Each wall is flat, endless, passes through zero and stands at right angles to its row. A trip goes straight from one point to another. Which walls does it cross, in order?

Walls:
(1): [ 16 -23]
(2): [-21  10]
(3): [47 18]
(4): [-31 -32]
Trips:
[-36 -28] to [-21  33] => 1, 4
[-28   1] to [20 47] => 4, 3
[19 -8] to [ 6 -2] => none

Walls:
(1): [-10  12 -21 -13 -23 -19]
(2): [ 21  57 -29  -8  15  43]
(3): [-31  59 -31  -5  -7  -8]
(4): [-20 -27 -26   2  19 -18]
(5): [  9   8  46 -66  -1  14]
(6): [  4 -11  27  28 -46 -21]
(7): [ 13  27 -31   9  -5  18]
Trips:
[23 26  1 26  0  0] to [ 61  37 -40  11  17 -21] => 6, 1
[  2 -28 -22  -5  10 -25] to [-21 -80  46  32 -26   1] => 6, 1
[  1 -40  -1 -52  16 -24] to [-25  -4 -16 -39 -27 -10] => 3
[ 53  18  14 -31  34 -34] to [-11 -51  39 -14   1 -49] => 2, 4, 6

Walls:
(1): [ -8  15  30   4 -32 -30   4 -34  60  -9  15   1]
(2): [-28  30 -22  -9 -64   3   8  18  57  40 -29 -11]
(3): [ -3 -29  18  -8  46  47 -14  20 -19  16  -3  36]
(4): [ 23  30   5  19 -39  -1  44  23   3 -53  18 -12]
(5): [-19 -47  -5 -21  -1  -9 -25  14 -34 -10  39  -3]
(6): [  7 -23   3  34  -5  49  18   4   6  27 -59  24]
(7): [ 14  38 -10   7   3  17   2   6 -36  38 -11   6]
(8): [ 42  -2 -15  10  24  18  -6 -34  18 -36  23 -20]
(9): [-55  30   1 -20 -69  19  37 -22  33 -40   7  -7]
(10): [-37 -36  -3  -9  21 -17   5  21  11  14  29   8]
Trips:
[ 47  28 -41  22 -19 -55 -10  -6  15  45  28  56] to [  0  13  -4   7   4  51   8 -15   4  28 -21  37] => 6, 3, 1, 9
[ 48 -20  51  18   4 -52 -19 -46  -7  57  21  -9] to [-31  41  48 -44   6   8 -20 -80   5  28  -8  25] => 5, 8, 3, 9, 2
[ 12 -55   6  84  27  15  18   0 -24   2 -70  16] to [-19 -25 -27  46 -17   1  32  -4  15 -17  25 -18] => 8, 7, 4, 10, 3, 9, 1, 5, 2
[ 11   7  27 -10 -55  36 -21  23  71  19  18 -32] to [ -3 -62  42   1 -37   9  27 -22  59  -2  11 -49] => 10, 5
[-23  44 -34 -10  48  20 -62 -47  -5  17 -38 -31] to [ 30 -17 -25 -24  33  -3 -28 -13  33 -28  22 -23] => 2, 7, 5, 3, 1, 10
[ -5   6  -1  -2 -36 -44  44  -6 -46 -39 -21  -8] to [ 13  -4   8   6  -3  65  53 -24  65 -55 -19 -17] => 5, 8, 2, 6

Walls:
(1): [ -3 -21  12   0 -13 -39  56 -32  10  24 -42  20 -11 -30   6  10  14   7
   7 -60]
(2): [ 12  26   0 -11   3  11  20  16 -39   7   2 -23 -15  -1  16  20   7 -14
 -34   8]
(3): [-28 -21  46  -9  46 -14  64 -34   8  32 -52  -8  -1 -26  24  -8 -15  48
  13 -62]
(4): [-24 -29   5  17  -1 -32  14 -13  22 -45 -24  39   0  39  39  27  22  -7
  -1 -44]
(5): [-47 -35 -26 -99 -13  17 -51 -45  -7  31 -13  -5 -33  16 -52  -6 -16  44
   8  13]
(6): [ 53   1  18 -51 -16 -19  -8 -47   4   6 -33 -22  76 -16 -37  -9   4 -16
 -15   7]
(7): [ 44  -8 -30 -18 -41 -33 -25  12 -34 -50 -24   1 -37  -3 -29   1  39   4
  81 -45]
(8): [-27 -22 -29  -3   8  74   5 -22 -31  25  18  -5  50  17 -50  -8  39 -20
  69  47]
(9): [-16  -3   3  -1 -32   8  -7 -48   7  -4  -2 -55 -21  11   5  -1 -15 -13
 -26 -27]
(10): [-30 -13 -11 -30  68  25  36  -5  -6 -34  -4  -2 -10  22 -31  -5 -11 -26
 -39   0]
Trips:
[ 16 -12 -12  38 -26   1 -21 -32 -51 -60 -42  14 -19   6  30   5  32  10
   1 -12] to [-31  31 -15 -18  13  35  -7   9  40 -29  29  28 -59 -25  -7  17  55  25
  32  11] => 2, 9, 8, 5, 1, 10
[ 61 -26  18  18 -18   8  30  41 -24   4 -17 -13 -35 -49  27  19 -56 -55
   8  14] to [ 22 -21  33 -31   4 -14   5  73   3 -26  -4 -40  37 -37  11  49 -55  21
  28   5] => 3, 6, 1
[-28  28  -1 -28  28 -20  30 -72 -38  26  22 -25 -13  11  53  -8  -6 -18
 -38 -22] to [-34  17   8  -4  -1 -36 -39 -43  -4  25   8 -55 -25 -50  -2 -18  25  30
 -35   2] => 4, 10
